Each row of a before or after table is a point. The points were changed in one or more steps. Then noise was added and the rows were shuffled. The steps act on columns, c1 being the first. Write out the steps. A step turns or swaps two columns, mirrors them in a line or flattens them onto one, adds a multiple of one to another, or multiplies or shifts one. Angles are multiples of 10 degrees, from the lower column toward the higher: turns from -170 to 170, lines from 10 to 170 but not 90. Use the fewest steps. Two steps may share a column if one is a turn and the other turns, adds or multiplies; they go together, in the order done. Otherwise the lowest column goes first.

Before (9 x 2):
[[ 70  14]
 [  7 -22]
 [ -7  -7]
 [ 48  40]
 [ -8  -1]
 [ 28 -14]
 [-36 -25]
 [ 78 -34]
 [ -7  11]]
After (9 x 2):
[[  8  40]
 [ -6   1]
 [ 55  12]
 [-19  10]
 [113 -34]
 [-11 -25]
 [  2  -7]
 [ 43 -14]
 [ 29 -22]]
Steps: add -1 times c2 to c1

Before (13 x 6):
[[  10   40   -4   17   42    8]
 [ -30   19   10   10   -6    2]
 [   3    2   -5   14   37  -47]
 [   8   -4    0  -28  -10   27]
 [ -37    5  -13    9    6   14]
 [  -6   -5  -16   15   18  -13]
 [ -31    3    4   -5  -13  -35]
 [ -30   -5   30    2  -15   15]
 [   7   18    0   -5  -20   17]
 [   5   22  -12    4  -19   24]
 [ -64   19  -12 -121    4  -30]
 [  11   13    2   -1    3   12]
 [  10    2   -6   11  -18    7]]
After (13 x 6):
[[  29    8    4   -3   -9   47]
 [  -8   24   11  -30   -9  -40]
 [ -20   -4  -13  -33   -1    0]
 [ -12   18   34  -27    2    7]
 [   5   12    0    8    4   15]
 [ -14  -24  -24   16   34   -2]
 [ -19   26   13  -27    1  -12]
 [  -7   27    5   14  -19    3]
 [  91   13  -12 -100   -4   35]
 [ -16  -33  -23    0    7  -25]
 [  -2   50   -1    7  -22   21]
 [ -10  -52  -23    7   30  -53]
 [   6   47    8    6  -16   21]]
Steps: turn c1 and c4 by 70 degrees; add 0.7 times c1 to c6; add -1.5 times c5 to c2; turn c3 and c5 by 30 degrees

Before (12 x 11):
[[ -17   15  -23    6   23  -36   19   -9   -5   -5  -16]
 [ -16   30  -10  -22   51  -17   20  -29  -13   24   34]
 [   0   -9   -4    3    0   16   20  -16  -33  -22   24]
 [ -10    5   87  -52  -24  -54   28  -33  -26   -2  -25]
 [   9   18    1  -44  -12  -15   -3  -18   89   -7   30]
 [  69  -76   -8  -88   -7  -33   15  -29  -15    0    5]
 [  27   32    7    8   14  -43   14   -1  -22   31   18]
 [  73   24   10 -109  -17  -40   -6  -16    2  -13  -24]
 [  10   24   43    0   68  -41    7  -17    9  -18   14]
 [ -12 -121   -3   -7  -12   81  -32    3  -31   20  -28]
 [ -14    4  -10   -5  -24  -32 -100  -17  -21  -14   -5]
 [ -22   22   35  -49   -8  -49   21   32  -20   -9   13]]
After (12 x 11):
[[ -20    5  -18  -33   17  -21   19  -10  -12    5  -17]
 [  36   21    6  -32   19  -31   15    5  -38   14   20]
 [ -17   -8  -11  -33  -30   -9  -94  -17  -23   -4    1]
 [  -5   18  -15  -30   51   11   20  -28  -20   25   33]
 [   2   55    1  -36   -9   34   -1  -14   71  -16   27]
 [  58  -76   -2  -71  -12   61   15  -28   27  -32    6]
 [  61   25   12  -89  -18   77   -3  -13  -12  -48  -27]
 [  -4   21   47  -35   71  -16    3  -17   -4  -20   18]
 [ -10  -12   83  -77  -24   17   31  -30  -28    8  -24]
 [ -24    9   34  -66   -7   17   24   25  -30    4   13]
 [ -10  -24    1   13   -4    4   20  -20  -23  -14   23]
 [   4 -120   -2   68   -9   50  -32    5   33   21  -29]]
Steps: turn c1 and c10 by -30 degrees; turn c2 and c9 by -30 degrees; turn c4 and c6 by -60 degrees

Before (10 x 14):
[[-22  15  -2 -43  48   2  16  23 -30  57 -13 -39  27  23]
 [ 71 -63 -14  -3 -22 -57 -28 -46 -37 -39 -60 -10  48 -34]
 [-31  24   7 -49  33 -23 -14  16  -2  30  56   6  21 -12]
 [ -4 -46 -12 -22 -22  12  12  18 -19 -68 -40   3  12  34]
 [-67  74   5 -13  24 -10  50  15  -3  41   4   2  33 -13]
 [ 67 -35  25  40 -35 -62 -45  -7 -59 -28 -12 -16  93   9]
 [ 42  28  -9 -27  46  -3  33  25  13  -9 -18  10   4  26]
 [-29  66 -50 -32  37  25 -17  24   9  16  -9 -12  34  12]
 [  5   5 -34 -13 -25 -20  -2  34  -9  18 -33  13 -25  29]
 [ 76 -51  42   5 -28 -19 -58 -24 -82 -13 -45  48  75 -27]]
After (10 x 14):
[[ 47  28 -48 -26  35  33  32  15 -16  -4   3  23 -20  26]
 [-30  66 -92 -31   5  47 -17  26   9 -21  35   0  -8  12]
 [ 65 -49   0   4  -3 -34 -57 -47  44  71  75  28 -44 -28]
 [  8 -44 -53 -23 -20 -10  14  13 -41  58  11  11 -39  32]
 [-39  24 -36 -47  38   9 -16  11  25 -18  24  15  58 -12]
 [ -1   3 -74 -13  -1 -31  -1  24  19  -3 -25  29 -33  32]
 [-42  13 -43 -42  29  38  17  38  63 -13  27 -21 -15  23]
 [ 62 -34 -15  40  25 -66 -46   4  17  64  94 -16 -10  11]
 [ 74 -62 -56  -4  29 -53 -30 -35  -8  53  47 -33 -62 -35]
 [-78  73 -35 -10  23  14  52  10  33 -25  33  10   2 -13]]
Steps: turn c9 and c10 by -130 degrees; add -0.3 times c9 to c1; shift c3 by -40; turn c5 and c6 by 50 degrees; turn c8 and c12 by 30 degrees; swap c11 and c13

Before (9 x 24):
[[-21 -44  64  26  11  52 -36  32  64  37 -21   7 -24 -28 -31  30  14 -31
  -12   6 -12  20 -30  28]
 [ -3  -5  -8 -17  21 -18  34 -26  30 -37 -22 -16 -13  18  16  12   3  -2
  -38  -6  25 -33  10  22]
 [ 27 -24  40  14  50  52  12  -6  -6 -25  32   9 -60  -1  41   8  29 -34
  -28  25 -53 -49  46  12]
 [-15  11 -35 -36  14  17  28 -25  20 -49 -11  -2  -3 -13  15  -5 -25   5
    8   0  43 -32  -1  21]
 [  3  13  10 -27   3 -23  11 -25  -6 -61   8 -12 -17  26 -17  30 -11  -4
   20  -9  29 -27  23  32]
 [-57  32 -34  -5   0 -55 -30 -10  21  -8 -44 -40  -5 -34 -23  -3 -21  10
   60 -43  -9 -25 -33 -18]
 [-34  -4  14  33  11  23 -28  -1  55  20 -16  -1   7 -54 -57  13  31   5
   -5   0 -43  12 -27  48]
 [-34  54 -21  27 -13 -14  23 -20  17  -4 -33 -39  -1 -27 -28  -8 -33  23
   16 -18   8 -12 -42   4]
 [-23  12  -7   4 -12 -14 -21 -28  31 -10 -14 -55  34 -12 -34 -15  -5  20
   42 -39  -1 -14 -38  -8]]
After (9 x 24):
[[ -1 -46  41 -33  13  52 -38  32  27  38 -21   6 -25  -9 -39  29 -14 -31
  -28   6 -50 -23 -29  72]
 [-13  -5  10  12  20 -19  33 -26  34 -36 -22 -15 -15  41  44  11 -27  -1
  -11  -7  24 -30   9  56]
 [-15  13  26  23   2 -22  11 -26  11 -61  10 -13 -17  -1 -18  30 -41  -5
   33  -9  14  -8  24  79]
 [ -4  -3 -16 -47  11  22 -28  -1  26  20 -15   0   8 -32 -78  13   1   5
  -45   0 -41 -22 -27 120]
 [ 31 -23  -3   7  50  53  12  -6  20 -23  32   8 -59  21  56   9  -1 -35
  -19  25 -65 -18  46  29]
 [-34  12   1  17  13  16  28 -26  26 -47 -11  -2  -3 -14   4  -7 -54   5
   -6   0  55 -23  -1  52]
 [-10  53 -11 -43 -14 -14  25 -19  16  -5 -34 -41  -1 -29 -50 -10 -63  22
  -10 -18  21 -14 -42  11]
 [-46  32 -30 -34  -1 -54 -30  -9  26  -7 -45 -39  -5 -68 -70  -4 -51   9
   14 -44  14 -21 -34 -44]
 [-15  13  -6 -18 -11 -15 -22 -29  26 -11 -16 -55  34 -41 -63 -15 -37  21
   18 -38   2 -22 -38 -20]]
Steps: mirror c1 and c4 in the line at 20 degrees; turn c3 and c21 by -40 degrees; flatten c9 and c22 onto the line at 140 degrees; turn c14 and c19 by 50 degrees; add 0.7 times c14 to c15; shift c17 by -30; multiply c24 by 2.5

Before (11 x 48):
[[-27 -30 -41 -15 -48 -15  20  11  -3  -2  31  34 -45  11  55 -26 -44  29
  -10 -57 -41 -38  29   1  72 -51 -55 -53  27 -14 -80  12  39  52  21  -6
   63   9  65  -3  59  49  37   7   6  46 -58 -46]
 [-10 -22  39   7   2  19  21   6  21  24 -28 -19 -59  -9 -15  36 -23  -4
   19 -18 -18   5   6   9 -14 -82 -49 -16 -19  -3   1  -7  30 -34  23 -15
    8 -32   7  37   3   0 -20   2 -19  53 -58  41]
 [-23  37 -26 -16  32  42 -38 -47 -27  35 -40   5   9  22  -2 -46 -39  -6
  -20  -2 -49  25  69  32   1 -24 -51 -21   8  20  -1 -12   4 -39 -16  -6
   14  23 -28 -35 -40  42 -32  40   5  43  32 -14]
 [-39  -5  58  33  28 -10  48  49 -53 -30  31 -52  33  -6 -18  31 -26  15
  -48 -47 -43  55  49  60 -13   9  36  41  -2   2  16  19  42  17 -73  23
  -28  51 -28  42  13  33  65  52 -48  54  35  -5]
 [ 37 -73  41 -16 -57 -28   5  -7  -6  27  -7 -48 -17 -12 -42  -9  -9  32
   19   0  50  41 -12 -12  -4 -47 -38  -1 -40 -60  -3  12  -4 -11  -9 -16
   57 -47  29 -45  17  -4 -40 -19  30   6   2  23]
 [-60 -29  66 -55  -2 -16  41 -36  35 -61 -43  51  22  -2   2  52 -49 -21
  -66 -52 -11  64  10  14  29 -64 -41   2 -10 -63 -50  11  18 -26 -20   5
  -35 -31 -23  15  48 -23   9  47   9 -34  36  58]
 [ -5  36  32  23 -40  16 -18  38 -16  18 -36  16 -39 -17 -54  35 -62 -44
   18  40  34  24  -5  41  15 -60  42  30  53 -19  13  49 -38   1  30  36
  -34  14  49  12  29 -23 -23 -17 -41  15  -7 -36]
 [ 42  -5  18 -19  34 -19  -7 -30 -48  16 -70  54 -60 -52  -8 -20  35 -42
   24 -26 -18  -9 -40   8 -18  21  26  22  15 -53   4  52 -11  -5  32  76
   44  29 -17  -5  55 -15  10  51  33 -26  10   1]
 [-55 -36   0  -5 -55  26  -4  19  -5 -53 -32  26   3 -49  -8  10  47   6
   25 -17  17  46 -10   0 -34  13  48  46  52 -59 -63  96 -23  33 -54   7
  -30 -53 -31  31 -29 -21 -23 -27 -56  41 -43  -7]
 [ 30 -42  26  52 -29 -39  -5 -17 -18 -12 -70 -51  -8 -35   7  37  45 -58
   34  41  53 -13  57  39  75 -31  20 -51   4 -73 -15  69 -40 -38 -59 -10
  -29  48  30  24  10  -8  28  66  40 -11 -10 -35]
 [ -2  -3 -14  53   1  40 -32 -46 -18   8  -2 -14  15  10 -12  44 -44 -33
  -51  15  -6  20  17  49  -8  -6 -32 -55  59 -40  -7  48  10  20  32  40
   14 -40  24  14 -19  13  59  59 -49  37 -29 -25]]
After (11 x 48):
[[ -9 -21  39   4   5  18  22  16  21  25 -28 -18 -58 -10  38 -12 -23  -4
   17 -18 -18   3   5   9 -13 -83  23 -16 -18  -2  -1  -7  55 -35  20 -12
    8 -29   7  37   1  -7  17   0 -19  56 -59  41]
 [-55 -37   3  -4 -57  24  -1  37  22 -56 -32  25   4 -48   9  -7  46   8
   25 -18  18  44 -10   0 -20  13 -14  44  50 -62 -64  96 -52  35 -55   8
  -29 -41 -27  30 -29 -35 -10 -28 -59  41 -42  -5]
 [ -2  -1 -16  55   1  39 -32 -31 -64   8  -2 -13  17   9  43 -12 -43 -35
  -50  13  -8  18  18  50 -15  -6   6 -52  60 -39  -7  51  31  19  34  40
   13 -53  22  14 -18   6  -7  61 -50  36 -31 -25]
 [-37  -4  58  33  28 -12  49  30 -72 -28  30 -51  33  -5  31 -19 -26  15
  -51 -45 -41  56  49  58 -29  11  48  38  -2   0  13  22 -30  17 -72  23
  -26  65 -25  43  11  20 -39  52 -47  56  33  -9]
 [ 40 -10  20 -18  35 -18  -4 -41 -19  16 -68  54 -60 -52 -20 -10  36 -43
   22 -24 -19  -9 -40  11  -8  22  -7  22  13 -54   7  55 -27  -2  32  80
   44  16 -15  -4  55 -22 -46  51  32 -28  12   2]
 [-24  39 -28 -15  32  42 -37 -51  26  32 -39   7   8  22 -48  -2 -37 -10
  -19  -1 -47  25  69  35 -18 -26  -4 -22   8  18  -3 -13  53 -42 -16  -6
   17   8 -28 -34 -41  36 -32  40   4  40  32 -12]
 [ 35 -73  39 -18 -56 -28   4  10  38  29  -6 -47 -17 -10 -11 -43  -8  30
   19   0  53  41 -15 -13  -2 -47 -11  -3 -41 -60  -3  11  36  -9 -12 -19
   59 -46  28 -45  18  -4 -14 -19  29   8   3  20]
 [ -6  35  30  22 -41  14 -17  31  20  19 -35  15 -39 -16  37 -51 -62 -42
   20  43  34  24  -4  39  25 -58 -30  32  55 -20  12  48 -49   1  29  34
  -33  27  48  12  30 -14 -21 -16 -44  14 -10 -36]
 [-60 -27  68 -54  -1 -14  37 -24  -2 -60 -42  52  24  -3  52   3 -48 -22
  -68 -50 -12  64  10  13  39 -64   8   4  -9 -65 -51  10  44 -28 -16   5
  -34 -43 -24  15  48  -4  36  48   6 -35  37  54]
 [ 32 -45  25  52 -28 -40  -5 -32 -29 -11 -70 -52  -8 -35  39   9  45 -56
   32  41  52 -13  60  40  68 -32 -38 -52   3 -71 -15  67 -26 -37 -58 -10
  -32  41  29  25  10  31 -12  65  40 -13 -11 -33]
 [-28 -29 -43 -18 -49 -15  22   9 -34   1  30  34 -47  11 -27  56 -42  29
   -8 -55 -39 -39  26   3  38 -50  28 -53  31 -14 -79  15  61  52  19  -3
   64  12  65  -1  59  81   2   9   8  45 -58 -45]]
Steps: turn c8 and c38 by 20 degrees; turn c9 and c43 by 80 degrees; swap c15 and c16; turn c25 and c42 by 30 degrees; turn c27 and c33 by -80 degrees

Before (9 x 64):
[[-44  42   3   7  12  34  -3  15   4  13 -48  18 -46  52 -31  97  38  18
  -95  77 -53  -9 -13  21  13  49  -9  11  22 -10  -3   2  13 -21  30  -8
   28  30  23  -6 -54 -45  39 -14   6 -51  -1  -6   6  -9 -18  58  14 -16
   21  28 -51  76 -13  -9 -18 -10  63 -40]
 [-45 -37  42  -1 -25 -42 -16   3 -39 -13 -31  27  10  25 -17   6  32   6
   51  31  95  57 -52 -33  -3  18 -70  28   4   7  21 -41 -61  12  -5  11
  -55  -2  21  16 -13 -29  26  22  31  35   6 -41  21 -36 -10  41 -13 -59
   13   3  15  17  47 -19 -40  -1  35 -58]
 [-38 -21  10  40  27  53 -35  -8   0   0 -62  36 -14 -25 109  37  27  17
   76  14  62 -20 -12 -68 -11 -44 -58  45  40 -33 -28 -25  24  11  13  60
   34 -14 -41  66 -31  37  -4 -52 -12  45 -43  61 -35  40  43 -32 -27 -10
   -5  26   0 -10   2  -2 -93 -35 -13  -2]
 [-14  22  25 -48   2   1   5 -57  37 -48  17  14  14 -13  -4 -36  53  31
  -24  43  32 -12  24  18 -21  36 -53 -33 -50   3  10 -17  16  18 -22  83
   19  -2  42 -15  -6  -3 -32 -25 -17   7 -33 -86  15  24   8 -15  40 -33
   29  26  35  34  34  30 -32 -15  12 -21]
 [-64 -31  76  56  79  24  -8 -54  -2   8   2  25  -7 -20 -33   5 -52 -34
  -41  47  35 -12 -51 -26  15 -72  59  22  20 -53 -44 -32  29   2 -21  32
   36  26  42   3  20 -29   1 -42 -10 -26 -26 -36 -52  70  42  13 -17  -9
  -18  19 -35  -9 -27 -20  42  -3  16   6]
 [-25 -30 -13  24  68  -5   7  41  15  -6  14  15  -2   6   2  23  19  11
   -9  21  44  16  73 -11   6 -20  14  32  19  19  23  -6  30  61  10  10
   52 -42 -22   6 -43 -40 -20 -10  42 -42 -10 -33   4  40  17 -14   8 -31
   26  21 -27  -3  50 -11  53   7  37 -22]
 [-19  38  17  64  46   1  41   7  -3   6  36 -18 -34 -19 -15  88  31  -9
   63 -41 -44  32 -27  65  38 -45  38  15 -55  30 -32 -19  -7 -34  28  28
   24 -35 -30 -67  38  38   3 -12 -17  35 -41  33  -1  -1  -8 -16  -7  68
  -57 -37 -40 -24  72  11 -13 -18 -17  35]
 [-31  27 -16 -13  13 -22  17 -55  -5   1   8 -11  30  33 -41  11  87   0
  -54 -11  50  -2 -14 -29  22   6 -62  41 -18 -51 -48 -12 -17  22 -20  26
   23 -43  27 -29  32 -65 -38 -58 -36  39 -47 -77  18 -76 -40   9 -35  13
    1 -46  77  -5 -25 -56  13 -31   0  -7]
 [  3  -4  40  22  54  -8  14 -71  18 -29 -41 -39  33  32  30  20  20  27
  -15 -67 -14  13  33  17 -49  -3   4 -15 -16  28  62 -16 -15 -21  12  14
   58  -2  -5 -25  30 -81 -21   8 -35  31 -27  -7  46 -16 -37 -13 -38 -69
   73  -2  29  11  25   9  12  23  45 -39]]
After (9 x 64):
[[-37 -21   9  40  26  52 -35  -8  -1   1 -64  36 -16 -26 107  35  27  17
   74  14  61 -20 -12 -66 -10 -42 -64  46  39 -33 -28 -26  22   9  11  60
   34 -15 -42  66   4  39  -4  36 -12  43  59  60 -35  39  17 -31 -26  16
   -5  26 -15 -10  39  -4 -93 -36 -12   1]
 [-62 -30  77  58  80  22  -8 -55  -2   7   1  27  -8 -19 -33   5 -50 -33
  -35  46  35 -13 -52 -26  15 -72  65  22  19 -54 -42 -31  27   2 -20  32
   36  26  42   3 -13 -30   1  -7  -9 -24  50 -36 -50  71   2  14 -16 -26
  -16  19 -43  -8  58 -21  43  -1  16   5]
 [-30  28 -14 -12  13 -19  16 -55  -4   1   8 -11  28  32 -41  11  88   0
  -54 -12  48  -1 -13 -29  21   7 -37  42 -19 -51 -48 -11 -19  21 -19  28
   24 -44  29 -27  60 -66 -38   7 -36  39 -11 -77  18 -79  60  11 -35 -12
    1 -44  62  -3  70 -55  12 -30  -1  -7]
 [-25 -28 -12  22  68  -2   7  41  14  -6  15  14  -1   6   1  23  18  10
    1  21  46  14  74 -10   6 -19 -11  32  20  20  24  -7  29  62  11  11
   51 -42 -25   5 -45 -37 -20  68  42 -43  20 -32   4  38   1 -14  10 -23
   27  21 -31  -3 -44 -11  54   8  36 -22]
 [-43  43   1   6  12  34  -4  16   4  14 -48  17 -46  53 -31  98  38  16
  -84  79 -51 -10 -12  20  14  50 -27  10  21  -8  -1   2  11 -20  30 -10
   28  31  24  -6 -43 -45  38  -6   5 -50 -17  -8   6  -8  10  59  13 -44
   19  30 -51  77  24  -9 -17 -11  63 -38]
 [-44 -36  43  -1 -26 -41 -15   4 -41 -11 -31  28  11  26 -16   6  30   6
   68  31  94  57 -53 -33  -4  18 -73  28   4   9  21 -40 -61  11  -5  11
  -53   0  20  17  24 -28  27  43  32  35 -10 -40  20 -38   1  43 -13 -65
   12   5  16  18 -66 -19 -40  -1  33 -56]
 [  3  -4  39  20  54  -6  14 -71  18 -28 -41 -40  35  33  29  19  20  27
    9 -65 -14  11  35  17 -49  -2   6 -12 -16  28  60 -17 -16 -22  13  14
   57   0  -6 -24  26 -80 -23  26 -35  32 -18  -5  47 -14  43 -13 -37 -57
   72  -2  21  10 -32  10  12  25  44 -37]
 [-13  22  25 -48   2   1   6 -56  38 -50  17  13  16 -14  -3 -34  54  32
  -10  42  34 -12  23  19 -23  37 -72 -33 -50   3   9 -17  15  20 -22  84
   19  -2  43 -16  21  -1 -31  58 -18   7  23 -85  15  24  25 -16  40 -13
   29  26  26  31 -15  30 -31 -16  11 -20]
 [-18  38  17  64  47   1  41   6  -4   6  37 -17 -33 -20 -16  88  32  -9
   36 -41 -44  33 -27  65  39 -45  56  17 -53  29 -33 -20  -9 -34  27  26
   23 -34 -29 -68  13  38   1  94 -17  35  13  33   0  -1  39 -16  -5  85
  -58 -37 -53 -24 -66  13 -13 -17 -16  36]]
Steps: turn c19 and c54 by 20 degrees; add 0.7 times c9 to c54; turn c27 and c41 by -30 degrees; add 0.5 times c10 to c27; multiply c59 by 1.6; turn c44 and c59 by -130 degrees; add 0.3 times c47 to c57; turn c47 and c51 by -120 degrees
